Each point is reached from the start by the listed moves, each made once or not at all, plus a little noise. Is the number of moves made odd or even? Then give how often each move was made.

Moves:
(1): [ 40   7 -18]
(2): [-10  37 -12]
(3): [14 16 38]
Start: [-10  19  11]
Points:
[-10  19  11] => even (0, 0, 0)
[30 26 -6] => odd (1, 0, 0)
[33 79 19] => odd (1, 1, 1)

Moves:
(1): [ 42   6  -6   4   6   3   4  -3  -3   6  -5 -10   6]
(2): [  3  81  19   8 -10   0  -8  -1  -6  -9  16 -13   5]
(3): [ 10 -13  60   1  10 -19  19   2   2   3   8   2 -15]
(4): [-6  0  0 54 -4 11  0  2  2 -7 -9  4 -1]
(5): [-14   7   0  10  63   0   1  11  13  -1  -1   6  19]
(6): [-10   7  17 -11  -3  50  11   7   8  11  -2  -2   0]
(7): [-6 14 -9 -8  1 -7 46  2  1 -9 -4 -2 -3]
(8): [  5   4   9  -5 -10  -1  -2  53  -2  -7  -3   0   0]
(9): [  9  -9  -3  -1 -12  -9  -5 -10  55   6  12  -3  11]
(10): [-11  -9  -5  13  -6 -22   9  -2  -4  68  -2  -7  12]
(11): [  1  -7 -15   4  -4   9  12   7 -16  -2  56   5  -9]
(12): [ 1  8  4  0 -5  3  7 -1  0  2  2 45  5]
Start: [  7  -6 -15  21 -32  -4  16 -10   2  -8  -5   1  28]
Points:
[ 51  82  -8  31 -62 -42  59  30  45  47  11 -33  57] => even (1, 1, 0, 0, 0, 0, 1, 1, 1, 1, 0, 0)
[-24  -2  35  30  26  10 121  18   6  65  52  49  38] => odd (0, 0, 1, 0, 1, 1, 1, 0, 0, 1, 1, 1)
[ 14  49  31  36 -53 -56  85 -12  38  51  79 -15  29] => even (0, 1, 1, 0, 0, 0, 1, 0, 1, 1, 1, 0)
[ -7  -7  -1  21 -58  19  37 -15  65  81   3  36  55] => even (0, 0, 0, 0, 0, 1, 0, 0, 1, 1, 0, 1)

Moves:
(1): [ 46 -12  -2   2  -5  -9   3 -10   5  -6   1   3  -2  -7 -11   4   9   1
  -4   4 -10  -9   0  -2   2  -1]
(2): [ 6 31 -2 -8  2 -3 -1 -1 -3 -5  6  0 -8  4  6  3 -2 -1  1  0 -4 -4 -2  4
  3  5]
(3): [  0  -5  49  -1 -12  -6  14  10  -4   2   2   0  -2   2  -3  11   0  -5
   2   5  -3   3   5   3  -1  -8]
(4): [-2  6  4 30 -2  4 -5  8  0 -2  5 -5  4 -3  1 -5  1 -7 -4 -4 -9 -6 -9 -1
  2  2]
(5): [  1  -8   7  -4  35   0  -1   3  -8  11  13 -14  -1  -9  -1   5   7  12
   7   4  -2  -5  -2  -3  10   1]
(6): [ 10   2   1  -4 -10  43  -1   2  -9  -9  -3 -10  -1  14  -2   2   4  -6
   4  -1   2  -8   9  14   5  -1]
(7): [ 0  4 -8  6 -2  3 37 -5  4 12  9 -3  7 -6  3  3  2 -6 -8 -5 -9 -4  0 10
  0  3]
(8): [ -4  -2  -9 -11   4  -8   2  50   8  -3   4  -1   3  10  -3  -7  12 -10
 -13  -9   5  -5   4  -8  -2  -2]
(9): [-5  1  5  1  4  7 -1 -1 34  2  7 -4 -3  2 -1 -1  1 -4 -3 -3  1 -2 -2 -1
 -5  1]
(10): [  2  14  -1   6  -6   5 -13   1   5  47   4   9   0  14  -6  11   4  11
   0  -1  -2  -5   4   1  -4  -7]
(11): [ 1 -4  3 -4 -7  3 -4 -1 -4  1 34  1  4 -5 -3  0  3 -4 -9  1  6  7 -2 -6
 -4  0]
(12): [ 1 -2  7 -4 21 13 -2  6  6 -8  5 38  3 -5  2 -6  1 11 -3  2 -6  1 -5  4
  4 -4]
(13): [  6   6   3  -2   8   0  -6  -3   4   1  -2   4  29  -6   0   7   7 -12
  -1  -1   6  -1   1  -1  -1   6]
(14): [ 0 -6 -1  9 11 -9  0 -4 -2 -5 11  5 11 35  8 -6  2 -2  5 -3 -7  2  5 -3
 -3 -4]
(15): [  8 -11   4   2   0  -2  -4   5  -2  10   0   3  -4 -12  38  -7  -7  -7
  -9   6  -1   1   3   3   6  -4]
(16): [ -6  -4  -6   0  -1  -1  -4   5   4  -2   0   1  -5   0   3  28  -1   2
  -1  -3  -3   3  -6 -10  -1  -6]
(17): [ -9   5   7  -2  -6   7   5  -9  -7  -2   0   0  -9  -5  10  -2  46   4
  -3   2 -12 -13   2   4  -6  -2]
(18): [  3   0   1   2 -13   0  -6   3   4 -14  -2 -13  18   1   3  -2  -1  29
  -3  -2   1   7   4  10   5  -5]
(19): [  5  -6  -1  18 -15  -2   0   7   8  -7  11  -3   2 -13   9   1   5   4
  54   0  10   7  13   7  -7   1]
(20): [  4  -1  -3   2   3   2   5   2   3   2  -3 -11   5  -3  -3   0   5   0
   0  43  -5  13  -2  -9  -1   9]
(21): [  5  -1   2  11   3  -7   4   0  -1   1  -6  -2  -8  11  -3   1   7   5
  -2  -1  31  -1 -13  -1  -7   0]
(22): [  9   9   3  -5   8  10   1 -13  -3   2 -13  -3  -9  -1  -2  -1  13  -5
   0 -15  -3  43   6  -6   3  -9]
(23): [  3   3   0   3   8   1  -1   0   3 -10   0  -1  -5  -5  -6   6  -2   0
 -10  10  13   5  36   6  13  -8]
(24): [ -4  -5  -6   1   9 -12  -8   3  -1   2   0  -4  -4   3  -5   5   7 -14
  -4   6  -6  10  -7  48  -5   0]
Start: [  4 -14 -27  -1  -2 -21  -8   4 -10  -3   2   7 -19   6   3 -29  -3  -3
  13 -14  17   0  32  21  -1 -31]
Points:
[ 76 -10  18   3  -9  31  12  -3  -3  15  40  23 -10  13 -24   5  37   9
 -20 -10  -3  52  81 102  16 -69] => odd (1, 0, 1, 0, 0, 1, 1, 0, 0, 1, 1, 1, 0, 0, 0, 0, 0, 1, 0, 0, 0, 1, 1, 1)
[ 35   9  27  27  49  13  -4  76 -14 -29  27   2 -45  15  -3 -13  49 -21
  47 -17  42  40  67  86  17 -52] => even (0, 1, 1, 1, 1, 1, 0, 1, 0, 0, 0, 1, 0, 0, 0, 0, 0, 0, 1, 0, 1, 1, 1, 1)
[ 59  13 -23  12  11  21  12 -20  17  29  70  38 -31  63   1 -15  79  -7
 -12 -13  -1 -26  19  90 -19 -38] => even (1, 1, 0, 0, 0, 1, 1, 0, 1, 1, 1, 1, 0, 1, 0, 0, 1, 0, 0, 0, 1, 0, 0, 1)
[ 59 -28  -4  44  36  -3 -26   4  32 -24  53  -5   5 -32   4   5 106  16
  41  20  14  52   9  53 -12 -38] => odd (1, 0, 0, 1, 1, 0, 0, 0, 1, 0, 1, 1, 1, 0, 0, 1, 1, 1, 1, 1, 1, 1, 0, 1)
[ 35  26 -12  40  27  49  -7  14 -14  24  40   2 -26 -15  53 -17  75  20
  37 -11 -14  30  84 121  28 -56] => even (0, 1, 0, 1, 1, 1, 1, 0, 0, 1, 0, 1, 0, 0, 1, 0, 1, 1, 1, 0, 0, 1, 1, 1)
[ 63 -28 -18   7  18  19 -43  -3  -7  16  55  55  -2  26  32  12  68 -20
 -20   9  -5 -10  71  77   4 -61] => even (1, 0, 0, 0, 0, 1, 0, 0, 0, 1, 1, 1, 1, 1, 1, 1, 1, 0, 0, 0, 0, 0, 1, 1)
[ 33  -9 -22  59  49  30  -9  11  -7  40  71  20  12  35   8  16  58 -13
  54 -34  23  41  26  72 -11 -47] => even (0, 0, 0, 1, 1, 1, 1, 0, 0, 1, 1, 1, 1, 1, 0, 1, 0, 0, 1, 0, 1, 1, 0, 1)
[  4 -22  34   2  29  42 -12  70  13 -20  54 -18 -16   8   0  -3  94   0
 -15  15 -20  49  28  59   3 -54] => even (0, 0, 1, 1, 1, 1, 0, 1, 1, 0, 1, 1, 0, 0, 0, 1, 1, 1, 0, 1, 0, 1, 0, 1)
[ 41  -1  24  22  37  10  -8  67 -20 -25  46  15 -31  51  27 -33  42 -49
 -26  29  29  60  58  66  11 -54] => even (0, 1, 1, 1, 0, 1, 0, 1, 0, 0, 1, 1, 0, 1, 1, 0, 0, 0, 0, 1, 1, 1, 1, 1)
[ 80   0  16   1  -6  18  17  48  31  21  61  30 -14  62  33   4  42   7
 -30 -38  13  29  41  32   0 -70] => even (1, 1, 1, 0, 0, 1, 1, 1, 1, 1, 1, 1, 0, 1, 1, 1, 0, 1, 0, 0, 1, 1, 0, 0)

Moves:
(1): [ 29  -4   5   4   4 -14   5  -3 -11   1  30  -2 -11  17  -1  -3 -11  -4
  -1   5  10   2  -9 -18 -16]
(2): [ 15  34   3 -22   4  20  -9 -12  25  -5   8  -7   1 -11 -22  14  -2 -20
  -9  -9  -1 -18  13  12  20]
(3): [ -8   6  44  -3  -9  -6  14  -6 -20 -13  -9  -7  -3 -19   0 -20  20 -17
  -5  -9  23 -11   4  -3  -6]
(4): [-31  26  12  52   7 -19 -14  15 -21  23  -6  -8 -19  12   4  10 -17 -14
  -3   3  -2 -16  -6   3  16]
(5): [ -7 -13   3 -12  50   3   1  -3  18  -4   3   3  20  -8  -8  10 -17   7
  12  13  26 -21 -31  10  10]
(6): [ -9 -17 -13   9  -7  48  -3   8   7   6  21 -21  -7  -6  -5  -2   7  -1
 -11   3  14  -3  -6   5  -1]
(7): [  2  31   1 -17  17  28  26   3  -6 -34   7   3 -15  26 -11  -5  -5 -11
 -21   9 -17  -2   1  -3  -5]
(8): [  3   0  29 -25  14  -8  -9  47   3  14   1   7  20   7  -4  16  12  11
 -15   0 -16  28  -3   9 -13]
(9): [  5  -2   5  25  -2  -7  17  13  38   7  -1  26  -5   2   4  -9  -8  -9
 -15  11   2 -18  -3  -3  -6]
(10): [  2   3  10   8   1   1  15 -12  -6  33  -7 -12   8   3  25   3  10   6
 -15   4   7  13 -13  16  10]
(11): [-15   4  -5   3  -2 -22  12  -6  12  -5  32  -7  23  -2 -10 -10   6 -15
   5  -3  13   8  11  -1   1]
(12): [ -9  14  10   0  -3  30  -4  -5 -34  10   1  46  26  16 -21   0   1  18
  19  -3   4  -4  13  -4  12]
(13): [ 10 -22   4  20   2  14  15   2  -5 -24  -8   3  31   5  -4  -4  -6  -6
   1 -25   4 -13  -9  14 -11]
(14): [-10   9   0  -6  -5  -1 -10 -14  21  -9  11  -8   5  28  16 -10   2  16
  22 -10  -1 -12  -2  -4 -16]
(15): [  2  10  -1   3 -11   5 -19  -8   3  -6  12  10   5 -11  26  -8 -17   0
 -10   1  -7   2  -7  37 -12]
(16): [-21  -1  19 -17 -25  -9   9 -14   3 -12  12  -1   8  17  -2  34  -8   4
 -20   3  23 -13  -1  10   1]
(17): [  7  12 -18   2   2  10  -1   4   7 -14  -5  15  -2   2  11  17  17 -14
   8  -6  13  14 -12  -4   5]
(18): [ 10  11  10  20   0   9   0   5   7 -16  12  -9  14  -3  -6   5   5  24
  -4   9  -6  -3  -1   3  -2]
(19): [  8  -3   1  -4 -17  11  22  10  -3   6  12  -6  -2  -6  15   3   1  -3
  22  13 -10  -8  -3  -1 -11]
(20): [  4   0  -7  -2 -16  -2 -18  -4  -7   3  -2  -8  17   8  -4 -13  10 -17
  -6  30  -6   3 -15  -3   2]
(21): [  1  17 -14  -4 -18 -12   0  19   0  -7 -12 -10 -11   3  -8 -18 -19  17
  16   5  35  -8   6  -6  17]
(22): [  6  -9  17   6   2   9  -4 -17  25 -10  -9   3 -14  -2  -1   4 -22 -17
  10  17   1  26  12 -11  -2]
(23): [ 14 -12   3   7  13   4  -6   9  -6 -14  10  -6  18 -17  30  -2  -8   5
 -11   6  16 -30  47  -5  13]
(24): [ 18  -2  12  10   1  -5  -2   7  -2  10  11  -2 -30  17 -12   1  28  12
   3   8   3  -5   8  44   8]
Start: [ -4   1 -15  -3 -17 -15  13   2  -6  25 -38  34 -30  23 -21  -1  -9 -14
  -7   1   3  12  18   0   8]
Points:
[  21   65   87   54   -9  -10   81   16   41  -78   40    1   23   45
  -44   -7  -89  -93  -33   81  113 -109   31   -5   26] => even (1, 1, 1, 1, 1, 0, 1, 0, 1, 0, 1, 0, 1, 0, 0, 1, 0, 1, 1, 1, 1, 1, 1, 0)
[ 22  97  89  75 -13  33  93 -17  11   1  27  72 -36 113 -27 -11   5 -90
  16   5  51 -31  22  35   5] => odd (1, 1, 1, 1, 0, 0, 1, 0, 1, 1, 1, 1, 1, 1, 0, 0, 1, 0, 1, 0, 0, 1, 0, 1)
[-22  87  55  70 -67  23  58  31  23 -44  30 -14 -23  74 -97 -18   3 -69
 -76  36  89 -84  21  74  41] => odd (0, 1, 1, 1, 0, 1, 1, 0, 1, 0, 1, 0, 1, 0, 0, 1, 0, 1, 0, 1, 1, 0, 0, 1)
[  9  94   9  56  33 -24   4   3  43 -47  48  23 -66 101 -22  -9 -58 -13
  29  53  69  -4 -12  49  10] => even (1, 0, 0, 1, 1, 0, 1, 0, 0, 0, 1, 0, 0, 1, 1, 0, 1, 1, 0, 0, 1, 1, 0, 1)
[-52  88  44  25  33   3  25 -22 -27  49 -23  55  25  16 -41  23   9 -62
   3  -9  87 -23  -4  29  77] => even (0, 1, 1, 1, 1, 0, 0, 0, 0, 1, 1, 1, 0, 0, 0, 0, 1, 0, 0, 0, 0, 0, 0, 0)
[-19  87  92  64 -70  20  39  61  46 -15  52  -8 -18  82  44  -5   3 -34
 -55  95  88 -24  34  81   6] => odd (0, 0, 1, 1, 0, 1, 1, 1, 1, 1, 1, 0, 0, 1, 1, 1, 1, 1, 1, 1, 1, 1, 1, 1)
[ 12  42  30  80 -29  34  52  24  49  29  38  -2   4  37  -6  33 -92 -14
 -45  35  99 -91 -53  83  19] => odd (1, 1, 0, 1, 1, 1, 0, 0, 1, 1, 0, 0, 1, 0, 1, 1, 0, 1, 1, 0, 1, 0, 0, 0)
[-38  13  81  47 -10 -46  11  30  49  56 -28  33  -7  72  50  44 -49 -11
 -53  35  33  -9  49  15  10] => even (0, 0, 0, 1, 0, 0, 0, 1, 1, 1, 0, 0, 0, 1, 0, 1, 0, 0, 0, 0, 0, 1, 1, 0)
